Every row gives one point. The last column is the point's height on a tilted bowl or saddle (a function of degree 2), plus a little noise. Along how many of its main directions does it bend up, bend down or stay straight?
In the rows, zero is written as 128.

Points (11 x 3):
[[ 92 167 171]
 [ 93 136 143]
 [ 98 109 153]
 [109 136 124]
 [107 123 129]
 [117 153 129]
 [ 92 139 145]
 [109 168 153]
 [151  99 153]
 [176 118 170]
 [175 149 177]]
Directions: 2 up, 0 down, 0 straight

Points:
[[137 142 116 139]
 [132 125 132 128]
 [ 77 144 104 151]
 [118 120  88 158]
 [179 128 109 136]
 [103 166 130 150]
 [168 134  85 162]
 [135 121 139 125]
 [119 168  56 207]
 [ 98  89 145 144]
 [158 117 122 126]
 [178 154 125 146]
 [ 71 126  98 158]
 [100 138 123 138]
 [147 104  73 176]
 [113 105 134 133]
 [140 157 141 142]
 [110  87 141 139]]
Directions: 2 up, 0 down, 1 straight

Points (16 x 4):
[[147  81 175  89]
 [118 155 169  87]
 [175 123 100 106]
 [125 130 106 123]
 [ 98 103 158  98]
 [112 164 139 108]
 [116 112  93 113]
 [105 121 170  96]
 [158 111 118 120]
 [112  82 145  93]
 [142 142 158 103]
 [143 175 116  88]
 [149  94 180  91]
 [125 112 121 123]
 [101 103 113 114]
 [114 118  68  97]]
Directions: 0 up, 2 down, 1 straight

Points (26 x 5):
[[186 170  93 151  79]
 [173 150 130 133 116]
 [121 144 207 204 226]
 [124 129 155 132 124]
 [129 148 170  98 122]
 [157  91  95 163 141]
 [131 149 121 143 126]
 [124  91 151 177 150]
 [141 149  82  86 142]
 [ 93 103 158 126  99]
 [ 82 140 155 107  96]
 [100 111 114 133 124]
 [123  95 138 129 128]
 [118 121 134 122 119]
 [116 118 121 112 122]
 [127  90 147 145 138]
 [ 91 139 158 110 100]
 [113 141 165 100 110]
 [168 165 118 117 112]
 [200 145  92 128  80]
 [120 114 148 128 121]
 [118 124 139 112 115]
 [161  80 124 132 157]
 [134 106 121 104 129]
 [189 154 144 121 120]
 [ 97 138 100 161 134]]
Directions: 2 up, 1 down, 1 straight

Points (26 x 5):
[[114 125 147 160 139]
 [113 143 150 154 139]
 [126 134 100 152 135]
 [146  90 135 149 148]
 [153 124 177 149 157]
 [140 163 124 115 145]
 [136 137 122 178 145]
 [145  39 119  87 209]
 [123 126 130 125 132]
 [ 90 165 128 111 145]
 [134 121 168 123 145]
 [108 128 114 138 132]
 [173 136 132 172 159]
 [116 128 161 113 140]
 [126 159 105  95 148]
 [132 136  96 121 137]
 [124 174 151  92 157]
 [ 86  97 167  96 160]
 [155 104 130  93 157]
 [ 73  76 127 119 165]
 [179  98  95 176 167]
 [167 156 101 130 154]
 [101 124  79  99 151]
 [129 126 164  80 158]
 [166 160 148 122 159]
 [127  92 136 159 145]]
Directions: 4 up, 0 down, 0 straight

Points, 49 rows:
[[155  74  78 111  90 144 143]
 [135 117 173 119 128 148 103]
 [157 136 170 129 125 106 119]
 [116  72 181  88 118 164  43]
 [107 121 119 148 131 112 128]
 [117 118 111 151  88 114 121]
 [155 101 114 119 134  87 143]
 [ 80 133 114 122 115 100  97]
 [120  92 181  97  88 145  70]
 [130 140 114 111 153 144 123]
 [ 55  91 128 112 112 177  35]
 [171 101  96 119 175  80 121]
 [118 101 126 107  96 136 121]
 [107 105  84  89 109  92 131]
 [121 128  96 122 107 154 124]
 [141 106 107 105 128 140 129]
 [144  99 120 132 125 120 133]
 [138 146 137 122 139 158 126]
 [116 171  91  64  97  62  59]
 [123 125 125 108  87 123 125]
 [127 165 141 171 161 176 143]
 [179 102 118 149 155  87 135]
 [143 100 169 148 148  88 149]
 [131  76 152  93 142 170  71]
 [133 136 162 173 107 132 134]
 [ 99  74 133 158  94  75 143]
 [141 112 164 133  92 131 109]
 [145 121  82 135 149  90 124]
 [ 84 127 100 122 160 126  96]
 [143 138 170 142 135  81 140]
 [123 127 122 159 102 170 105]
 [ 71 145 110  98 177 158  87]
 [171 133  99 173 149  99 121]
 [116 143 138 154 144 128 139]
 [126 158 168 142 153 110 143]
 [107 115  67 119 125 133 114]
 [108 173 135 124 116 148 134]
 [125 128 125 115 139 134 125]
 [111 125 107 130  99 114 122]
 [117 189 151  85 103 136 121]
 [112  84  75 125 121  95 137]
 [136 107 147 140  89  97 133]
 [154 118 165 134  80 127 104]
 [ 67 141 157 135 132 149 100]
 [167 160 154 106 112 102 100]
 [124 130 109 137 104 139 124]
 [ 85 147 145 191 176 159 141]
 [121 123 104 149 145  98 130]
 [150 165 145 169 158 163 138]]
Directions: 2 up, 4 down, 0 straight

Points (74 x 9):
[[ 95 126 113 177 109 134 140 120 117]
 [124 150 119 110  47 126 138 157 133]
 [126 197 108 107 119 126 147 149 164]
 [120  89 133 136 115 164 163  81 156]
 [176 140 113 111 145 138 105  57 114]
 [148 123 157 130 143 163 163 137 133]
 [ 96 139 138 134 136 164 136  82 148]
 [118 118 138 120 158 154 116 122 123]
 [148 121 125 104 199 104 134 118  94]
 [128 125 155 141 138 135 127 105 135]
 [149  73 106 176 129 121 149 128 112]
 [156 118 123 179 162 148  92 129 130]
 [167 119 136 147 132  96  96 159 154]
 [112 106  81 101  91 109 169 110 140]
 [103 168 118 115 157 104 166 123 138]
 [138 157  90 115 130 132 124  99 144]
 [150 134 119 158 134 122  87 165 156]
 [108 138  77 141 136 133 139  97 133]
 [107 112 165 152 108 135 152  97 141]
 [104 104 150 140 120 159 118 151 124]
 [156  83 127 115 129 175 118 110 137]
 [108 110 115 147 142 147 118  84 134]
 [ 80 139 154 143 113  60 130 142 118]
 [157 165 150 128 163  99 142 141 136]
 [152 136 214 137 135 147 158 114 173]
 [112 137 130 167 111  94 114 115 127]
 [143 164 104 115 191  78 175  72 100]
 [122  89 138 156 158 136 134 113 132]
 [115 158 179 134 149 162 165 130 158]
 [153 123 107 159 163  91 146 163 123]
 [116 120 122  91  96 121 150  95 147]
 [ 75  80  82 155 118  95 186 131  76]
 [120 103 105 103 119 123 127 108 141]
 [106 141 172 104  95 147 138 151 124]
 [112  92 161 111  94 133 120 161 111]
 [138 123 138 116 128 143 105 101 132]
 [123 134  68 142 167 118 106 141 131]
 [ 98 107 161  89 103 204  94 139 110]
 [163 119 151  81 158 135 118 110 112]
 [104 157 125 174  86 145 122 176 122]
 [121 159 112 109 141 110 170 154 137]
 [143 148  89  81 156 112 140 108 136]
 [133 168 122 180 121 122 115 113 125]
 [209 141 142 146 235 160 155 133  76]
 [127 106 130 101 125 119 124 169 120]
 [134 156 115 153 162 146 161 114 119]
 [102 112  77 127 113 112 135 141 143]
 [139 133 128 147  80  89 182  80  97]
 [133  98 137 107 129  88 121 122 120]
 [132 128 171 108 123 126 145 152 127]
 [108 116 103 125 113  79 133 136 134]
 [108 177  98 129  84 114  99 117 164]
 [112 126 151 116 182 141 107 150 100]
 [ 86 127 130 165 131 125 156 106 122]
 [134 124 144 125 169 108 155 122 122]
 [153 150 164 113 168 136 172  87 152]
 [150 118 146 184  83 115 144 118 107]
 [129 140 121 141 146 117 112 109 127]
 [180 184 123 155 126 131 169 127 122]
 [149 126 120  67 169 116 135 148 104]
 [155 158 161 117 157 142  94 139 115]
 [114 114 135 100 175  94  91 134 100]
 [159 145  64 121 109  73 154 129 157]
 [104 144 103 131 112 121 103 151 147]
 [114  66 121 140 142  93  94  72 124]
 [ 89 147 113 106  82 176 137 129 144]
 [117 113 109 131 134 136 134 106 134]
 [ 55  96 115 160 115 130 111 140 110]
 [130 152 109 141 171 109 115 144 123]
 [171  96 169 168  96  90 114 131 126]
 [116 123 165 160 152 104 119  97 128]
 [175 143  77  84  79  73  62 162 249]
 [134 135 112 196 144 156 147  44 106]
 [135 127  87 121 134 104 119 107 142]]
Directions: 3 up, 5 down, 0 straight

Points:
[[144 110 138 131 149  69 136  68 107]
 [120 138  99 134 127 115  80 108 115]
 [133 170 168 124 144 180 132  56 123]
 [160 146 137 128 111 198 134  61 124]
 [ 90 101  95 173 163 161  94 184  68]
 [114 127 121 115 166 160 137 164 104]
 [ 95 108 117 123 141 138 141 166 111]
 [142 116 156 158 141 130 152 151 117]
 [111 114 148 108 106 121 109 174 108]
 [117  85  81 141 169 113 121  89 104]
 [ 78 125 130 116 124 143 110 129 109]
 [166  92 114 144  73 169  89 154  89]
 [147 169 126 101 148 132 166 150  99]
 [114 147  85  76 129  83 146 158  93]
 [159 194 123 124 139 136 100 186  66]
 [126 144 182  94 146 173 146 158  94]
 [129  83 109 130  77 126 109  88 102]
 [111 112 165 136 112 130 137 147 119]
 [113 124 132 113 105 135 105 108 118]
 [162 188 109 139 181 144 132 142  85]
 [106 123 143 137 117 112 150  87 116]
 [106  96  99  72 116 118 173  95  83]
 [137 110  81 125 128 152 115  78 122]
 [153 126  92 121 135 157 113 135 120]
 [100 155 156  92 104 119 127 120 104]
 [108 104 106 170 123 157 116  94 120]
 [118 128  89 131 129  94 129 162 129]
 [123 104  82 125 143 137 141  95 122]
 [ 91 158 134 130 156 120 150 158 106]
 [172 113 116 157 132  90 126 145 123]
 [155 128 181 101 151 168 173 181  73]
 [155 160 105  67  91  86 187 123  62]
 [141  82 141  76 133 102 142 103  94]
 [115 113 138 120 143 140 121 152 119]
 [116 143  86 154 135 119  96  95 114]
 [184 154 128 155 196 175 123 160  62]
 [123 126 140 115  92 111 117 150 121]
 [139 156  97 104 123 136 161 125 115]
 [163 107 152  78 117 113 157 123  95]
 [ 97 163 138 149 131 147 102 197  78]
 [156  97 142 121 124 101 167  81  97]
 [ 96  83 129 117 155 145 116  93 115]
 [136 114 166 131 132 106 192  80  91]
 [ 92 164 182 133 139  72 126 109 124]
 [120 139 146 115 136 113  99 157 115]
 [128 115 100 140  93  96 139 112 122]
 [ 80 112 103 119 147 126  99 107 104]
 [126 177  93  84 135 125 107  76  89]
 [ 88  69  90  93 143 182 140 151 104]
 [144 122 145 145 143 126 119 111 128]
 [104 160 156  83 131 118 149 106 102]
 [143 120  48 173 151 119 152 114 103]
 [121 110 100  99 136  78 156  80  86]
 [124 174 139 129 165 134 183 131  99]
 [123 162 114 131 116 172 101 124 111]
 [128 175 120 127 108 121 141 140 117]
 [124  95  91 138 115 111 138 144 129]
 [117 120 143 152  81 140  90 103 103]
 [163 165  83 117  94 110  99 129 101]
 [129 125 176 179 113 148 124 113 107]
 [ 96 129 112 125 160 135 115 166 102]
 [118 141 150 136 141 116 100 129 125]
 [153 120 149 107 169  94 178 137  97]
 [140 176 119 105 130 145 122 181  88]
 [100  89 123 141  99 171  80 150  95]
 [164 138 134 143  91  68  73 161 119]
 [123 133 129 115 147  91 187 115 101]
 [161 119 123 156 137  88 115 131 129]
 [130 148 112 178 127 106 122 142 128]
 [148 177 166 113  97 105 134 113  98]
 [147 127 134 133  85 198 127 148 111]
 [160 163 123 173 156 116 135 148 108]
 [155 132 131 131  71 142 123 147 108]
 [135 171 135  95 159 102 163 140  98]
 [115  89 136 122 139 131 105  80 118]
 [161 143 161 169 115  99 124 111 115]]
Directions: 1 up, 6 down, 1 straight

Points (70 x 9):
[[130 144 175 112 163 122  98 113 101]
 [ 91 111 104 107 128  99 122 103 117]
 [199 104 106 130 137 122  82  88  78]
 [122 104 139  90 143 108  87  77  99]
 [134  81 134  35 138 159  85 143  76]
 [ 90 149 112  98 167 173 142 132 106]
 [130 147 142  96 125 146 145 110 131]
 [143 127 129 101 121 169 109 139 123]
 [145  81 124 128 162 125 141 146 105]
 [111  90 105  95 146 113 157 122 114]
 [100 104  91  90 155 123 129 171 106]
 [ 98 136  52 163 122 112 133 143 105]
 [162 195 129 117 168 157 115 109  95]
 [ 78 109 129 115  95 149 145 122 116]
 [ 92 110  87  82 137 148 134 140 114]
 [156 172 127 142 117 218 113 133  77]
 [108 117 115 118 139 133  52  99  91]
 [ 93  59 157 123  97 118 125 123  95]
 [124 143 133  97  88 123  96 107 123]
 [ 98 149 153 133 125 132 124 154 112]
 [128 159 121 118 116  81 145 171 114]
 [109 124 142 112 100  74  92 147 108]
 [134 113 159 110 149  90 130 144 110]
 [197 101 159  96 132 166  93 133  90]
 [135  60  95 123 172 162 161 161  77]
 [152 133 127  92 153 104 106  89 107]
 [ 95 119  67 136 137  46  82 151  73]
 [ 90 145 129 163 115 132  71 139  87]
 [ 74 121 138 124 120  71 112 121  98]
 [145  96 152 149 130 112  68 168  86]
 [147 108  79  96  91 143  98 154 112]
 [ 99 130 128 149 110 119 165 144 116]
 [135 108 152 140 137  83  95 106  95]
 [103 140  95 142 138 128 180 111 118]
 [129 156 114 136 110 149 142 128 130]
 [ 83 142 156  74 115 163 108  82  99]
 [144 113 105 122 184 144  92 116  93]
 [147 134  99  88 137 149 140 154 126]
 [155  91 132 164 122 128 128 141 103]
 [136 142  95 109 122 114 141 115 133]
 [112 124 166 121 165 154 109 139 102]
 [137 180 166 148 107 133 167  79  88]
 [111  89 109 126 169 179 161 125  95]
 [153 120 149 125 147  61 162 145  83]
 [139 137 108  98  80 121 183 101 123]
 [138 183 140 174 133 121 160 115  90]
 [119  90 104 167 112 145 163  99 101]
 [111 133  86 136 124 137 131 118 128]
 [121 126 114 130 149 149 103 139 118]
 [ 91  94 120  56 130 120 125 195  90]
 [105 135 136 122 149  88 144 137 114]
 [118 111 104  91 133 144 105 115 121]
 [ 96 119 158 145 123  55 152  88  67]
 [111  57 124  90 119 186 141 106  90]
 [168 173 155 103 123 176  90 163  90]
 [128  93 101 133 134 130 168 140 118]
 [152  99 118 127 157 147 136 180 106]
 [102 128 101 141 113 118 143 158 124]
 [124 134 146 106 182 146 118 136 107]
 [119 119  97 131 100 181 131 145 113]
 [139 122 126 131 111 172 123 139 120]
 [151 123  97 126  83 126 145 128 129]
 [120 141 128 122 128 106  98 109 121]
 [128 128  95 137 128 181 118 137 112]
 [171 185 127 127  81  93 140 134 102]
 [104  83 115 132 127  76 145 112  99]
 [142 150 144 140 153 175 136 112 108]
 [130 134  69 146 141  99 159 151 112]
 [134 135 124 140 123 205 124  94  96]
 [116 143 100  90 144 110 146 121 125]]
Directions: 0 up, 8 down, 0 straight
